Each point is reached from the start by the listed moves, each made 0, 1 or 2 times, or once backwards (-1), plus a little noise. Is the number of moves made odd or even? Then give how often each move was made.

Moves:
(1): [51 11 13]
(2): [-13  74 -14]
Start: [-32   7 -16]
Points:
[-84  -6 -25] => odd (-1, 0)
[  3  92 -16] => even (1, 1)
[70 29 12] => even (2, 0)

Moves:
(1): [24  6  6  0 -1  0]
(2): [-9 40 -4 -7  0  2]
(3): [-9 -1 32  5 -3  7]
(4): [ 2  5 -5 23  2  1]
Start: [-18  -3   0   6  -8  -3]
Points:
[  6  58  68  34 -16  14] => even (2, 1, 2, 1)
[-58  -6  60  18 -17   9] => odd (-1, 0, 2, 0)
[  1  89  34  -3 -13   9] => odd (2, 2, 1, 0)
[  2  95 -38  34  -3  -4] => even (1, 2, -1, 2)

Moves:
(1): [ 36   7   9   8 -14  -6 -14]
(2): [-1 29  0 -7 -4 -3  3]
(3): [ -8   0  30 -10   2  13   4]
(4): [ 2 11 11 27 -1 -5 19]
(5): [16  0 -2  1 39  4  6]
(6): [ 5  7 -9  6 -4 26  0]
Start: [ -8  -4  -5 -28 -30  -2 -10]
Points:
[-43  -1  56 -31  26  28  39] => odd (-1, 0, 2, 1, 1, 0)
[-34  54  30 -54 -77   2  -6] => even (0, 2, 1, 0, -1, 0)
[ 32  95  37  23 -56  43  24] => even (1, 2, 1, 2, 0, 2)

Moves:
(1): [25 -7 -5 -4  8 -6 -1 12  4 -1 -5 -7]
(2): [  8  20  -1   0   1  -1   6  -2  -7   2 -10   3]
(3): [  8   0  35  -2  -1   2  -4  -4  -1 -16   5   4]
(4): [ 11   2   4  33 -12  -9   7   2  -2   3   1  -1]
(5): [ -9   3   1  11  25   1   2   4  -5 -10   7   5]
(6): [ 8 -2 -4 -2  2 23 -5 -1 -1  3  5 -2]
(7): [  4 -10  -4  -1   4   4  27  -1   1  -3   0  -2]
(8): [-5  2  7 -5 -5  5 -5 32 -2  2 -7  4]
(9): [  2  -2  12   7   1   0  -3  -2  24  -1 -13  -4]
Start: [  3   9  -1  -4   7 -17   1  13   4   9   2 -12]
Points:
[ 26  57  22  20  61  23 -20 -20 -21 -17  18   3] => odd (0, 2, 1, 0, 2, 2, -1, -1, 0)
[ 25  -4  15  56 -48 -59 -27  95  57  40 -46 -27] => even (1, -1, -1, 2, -1, -1, -1, 2, 2)
[ 53  -3  -9 -34  39  -6 -41  -2  34   6 -10 -31] => odd (2, 0, 0, -1, 0, 1, -1, -1, 1)
[ 54  14  75  58  10   5  60  42 -16 -30   4   0] => even (0, 1, 2, 2, 1, 1, 2, 1, 0)
[ 13  18  94  55  16  25 -30 -37  41 -27  16  -4] => odd (-1, 0, 2, 1, 1, 2, -1, -1, 2)

Moves:
(1): [ -4 -11   3  -4   5   5  -4  -2   5  -7   3   2   3]
(2): [-6 -4  0 17  0 -3  0  6  3 11  5 -3  2]
(3): [-15   4   4   0  -5  -6  -5   6 -10  -4   5  -6  -3]
(4): [  8  -6 -18   1   5   0  -3   5  -7  -6 -12   6  -5]
(5): [-11   3   0  -9   0   4   2  -4   7  10   3   3 -15]
(6): [  0  -7   8  -9   2   7   7  -7   0   9 -12   7   6]
(7): [ -8   4 -14   4 -13 -11 -27 -13  22  -8  -2   1  22]
(8): [ -6  15 -22 -12 -11   6  -6   2   8 -12  -7  14  18]
(9): [  6 -11 -15  -2 -32 -13   2  15   6 -16   4  -5   3]
(10): [ 11 -11  -3   3 -15  18  -1   0  10   3  -3   3   4]
(11): [-13   0   0   4  -8  13  15 -18   2  -2 -16   7  19]
(12): [-10  -4 -19   6  -4   3   3  17   4   7 -14 -12  -1]
Start: [  1  11   3   4   3 -10  -1   3 -13   2   6  -3  10]
Points:
[-33  -4 -79   2 -95  35  45  25  20 -11 -30  37  41] => odd (0, 2, 0, 1, 2, 0, -1, 2, 2, 1, 2, 0)
[-54 -15 -46  14   4  57   1 -44  29  38 -72  34  39] => odd (1, 1, 0, 2, 2, 1, 1, 0, -1, 1, 2, 1)
[-53  35  10 -18 -12  61  16 -22 -23 -45 -14  25  77] => odd (2, -1, 2, -1, -1, -1, -1, 2, -1, 1, 2, 0)
